Each row of a before or after table is a point. One or more steps were done to the points. Then noise was added and the rows were shuffled. The steps act on columns, c1 being the first. Write out the steps. A step turns or swaps two columns, mirrors them in a line or flattens them onto one, adds a multiple of one to another, or multiplies or shifts one. Angles are multiples of 10 degrees, from the lower column toward the higher: turns from -170 to 170, lines from 10 to 170 but not 90. Use the fewest steps. Two steps may share a column if one is a turn and the other turns, adds or multiplies; they go together, in the order done. Otherwise the lowest column goes first.

Before (12 x 3):
[[-2.1  3.7 -3.0]
 [ 7.4 -9.1 -3.3]
 [ 1.9 -3.3  3.0]
 [ 4.1 -3.3  4.9]
 [-1.5 -1.0  1.3]
 [ 3.0  3.3  3.2]
 [-4.0  1.9 -6.1]
 [ 4.5  0.1  2.9]
 [ 5.1 -4.1  1.2]
 [ 0.3  4.3 -6.0]
 [-6.6  1.6 -2.4]
 [ 1.9 -7.2 -6.1]]
After:
[[ 2.3 -3.0  2.3]
 [-5.6  1.9 -3.8]
 [ 5.3 -3.3  2.7]
 [-5.1  1.6 -0.1]
 [-1.5 -7.3 -6.0]
 [ 3.8  2.7  1.7]
 [ 3.6 -3.7 -0.3]
 [ 4.1  0.4  0.7]
 [-2.6  3.9 -5.6]
 [-2.8  3.9 -1.6]
 [-0.4 -1.6  1.8]
 [ 2.8 -9.3 -4.8]]
Steps: multiply c1 by 0.7; turn c1 and c3 by -30 degrees

Before, 12 rows:
[[ 0.1  3.9 -3.5  5.1  5.4  7.4  4.5  0.1 -1.8]
 [ 0.3 -1.9  1.6  2.0  1.9  1.8 -2.4  1.5  5.6]
 [ 3.4 -3.0 -3.8 -6.3 -4.3 -4.2 -1.3  4.1  1.8]
 [ 2.9 -5.0  3.7  0.6 -7.7  0.2  6.2  4.9  2.2]
 [-0.9 -4.5  3.1 -4.1 -2.1 -2.6  1.1 -1.6  0.4]
 [-2.9  3.5 -1.0  4.6 -1.7  0.9 -2.8  2.4 -2.9]
 [ 2.5  0.6 -1.2  1.7 -2.2  7.7 -5.8 -1.1 -3.0]
 [ 0.0  1.3 -1.1 -5.8 -1.5  2.9 -3.4 -1.8 -1.5]
 [-9.0  3.1 -1.7  5.6 -0.4  6.4  9.8 -0.9  6.5]
 [-0.4 -8.4 -3.9 -1.4 -3.2  0.9 -3.0  1.6 -1.7]
 [ 0.2  2.8 -3.5  8.8 -1.1  2.2  5.2 -5.6  1.3]
 [-6.0  8.8 -6.5  7.9 -1.7  7.7 10.4 -5.8 10.5]]
After, 12 rows:
[[-10.8   1.3  -1.6   5.9  -0.5  -5.9  -8.6  -1.1   8.1]
 [ -2.9   1.2  -1.6   4.9  -1.1   0.7   3.0   2.7  -1.0]
 [ -1.1  -2.9  -4.6  -1.7  -3.1   0.4   3.4   1.9  -0.1]
 [ -0.3  -1.1   1.2   2.5   1.8  -1.4   2.6   1.9   8.0]
 [ -0.2   0.0  -1.1   1.6  -1.5  -5.6   7.9  -1.0  -1.0]
 [  4.6  -1.7  -3.7  -6.2  -4.3   2.4   0.5   4.2   3.7]
 [  0.0  -1.8   3.1  -3.8  -1.8   1.5  -1.4  -2.3   2.2]
 [  0.4   0.9  -2.9   9.0  -1.2  -3.6  -4.3  -5.2   3.2]
 [  2.7  -2.0   4.3   0.2  -8.0  -3.0  -4.8   4.7   4.1]
 [ -2.3   0.8  -3.1   5.1   6.0  -9.0  -2.6   0.5   0.1]
 [ -8.1   3.8  -6.7   8.2  -1.8  -8.7  -8.5  -6.5  13.3]
 [ -1.3   0.2  -1.0  -5.9  -1.4  -1.1   4.0  -2.2   0.7]]
Steps: turn c1 and c6 by 20 degrees; turn c6 and c7 by 160 degrees; multiply c2 by 0.4; shift c9 by 2.0
